Every row gives one point. The last column is the point's height on a tilted bowl or saddle (a function of degree 2), plus a little noise. Count its main directions that bend up, bend down and stay straight.
(in the rows, 128 means zero)

Points (17 x 4)
[[106 168 105 162]
 [197  62 130 230]
 [ 97 137 123 134]
 [136 157 100 143]
 [121 105 142 126]
 [ 15 153 127 159]
 [138 124  73 112]
 [111 152  89 121]
 [159 171 117 154]
 [159 125 113 136]
 [ 58 125 155 140]
 [126 174 165 165]
 [114 152 103 138]
 [ 85 121 109 106]
 [111  86 132 139]
 [114 103 148 124]
 [173 115 163  72]]
Directions: 1 up, 1 down, 1 straight

Points (25 x 5)
[[134 121  78 131 131]
 [139  95 136 182  98]
 [205 193 121 174  42]
 [100 148 179 192  72]
 [101 121 118 139 128]
 [108 107 180  98 111]
 [ 73 180 134 105  96]
 [137 247  62  86  41]
 [135  78 118 100 107]
 [121 134 129 145 127]
 [137 125 124  97 123]
 [131  73  96 148 112]
 [161 126 150  96 114]
 [126 130 132 143 127]
 [148 131 149 142 118]
 [160 163 139 114 114]
 [107  87 144 140 110]
 [101 183 156 159  97]
 [111  99  56 111 122]
 [ 86 111 115 141 121]
 [101 158 150 106 118]
 [148 136 164 123 119]
 [129  99 139 126 120]
 [169  87 123 174  85]
 [163 186 103  54  70]]
Directions: 0 up, 3 down, 1 straight

Points (26 x 5)
[[135 175 125 124 137]
 [186 116  94  82 139]
 [170 149 109 112 124]
 [153 168 123  97 116]
 [130 108 121 119 111]
 [147  89  94  81 154]
 [108 176  83 131 184]
 [163 123 114 143  98]
 [143 137 147  58  69]
 [159 157  89 165 130]
 [123 123 103  96 133]
 [ 80 166 100  58 139]
 [110 130 187  81  71]
 [ 89  99 171  92 120]
 [169 186 148 191 202]
 [ 72 129  45 166 115]
 [112 137 165 110 102]
 [145 143 138 149 120]
 [107  95  83 117 126]
 [152 158 170  81  55]
 [ 88 168 179 131 123]
 [142  86 116 157  67]
 [ 71 116 149 171 119]
 [ 84 119 101  80 150]
 [100 130 114 136 117]
 [ 87 142  79 119 160]]
Directions: 2 up, 1 down, 1 straight

Points (42 x 7)
[[114  85 129  87 135 130 131]
 [ 86 112 146  81  91 127 155]
 [ 98 114 121 120 146 139  97]
 [ 89  75 123 124 179  87 128]
 [156 164 156 120  95 151 117]
 [178 116 166 149 135 140  88]
 [107 192 133 147 161  96 110]
 [173 131  83 114 138 144 123]
 [ 79 105  97 112 132 109 117]
 [167  81 110  98  97 202 166]
 [129  84  78  32 146 151 176]
 [170 174 148 130 113 137 116]
 [107 148 119  96 155 117  89]
 [139 145 102 125 182  64 100]
 [180  89 133 133 171 162 132]
 [103 167 113 201  68 141 115]
 [131  63  91 137  95 175 185]
 [ 76 135 110 153 103 128 100]
 [172 121 133 133 138 130  98]
 [135  67  84 111 110 182 182]
 [ 88 142  91 141 152 147 105]
 [174 107 104 118  86  99 125]
 [ 97  82 111  96 173 155 128]
 [131  57 118 113 122 177 177]
 [152  82  91 129  54 161 184]
 [128 109 152 167  79 117  96]
 [140 152 128  83 137  75  90]
 [ 36 186 213 178 165  85  42]
 [152 134 110 101 182 156 107]
 [114 129 124  93 161 120  87]
 [146 187 180 169 147 149 117]
 [145 141 132 161 167 103 104]
 [101 134 129 108 128  67  81]
 [ 56 162  93 121 200 158 103]
 [115 127 141 160  66 140 108]
 [ 68 145 116 128 147 133  87]
 [105 117 148 160  85 125  95]
 [ 93 107  73  93 160 147 125]
 [122 111 195 109 138 135  70]
 [195 134  95 150 128  82 119]
 [138 119  98  90 119  84 113]
 [152 136 174 172 170 134  94]]
Directions: 2 up, 0 down, 4 straight
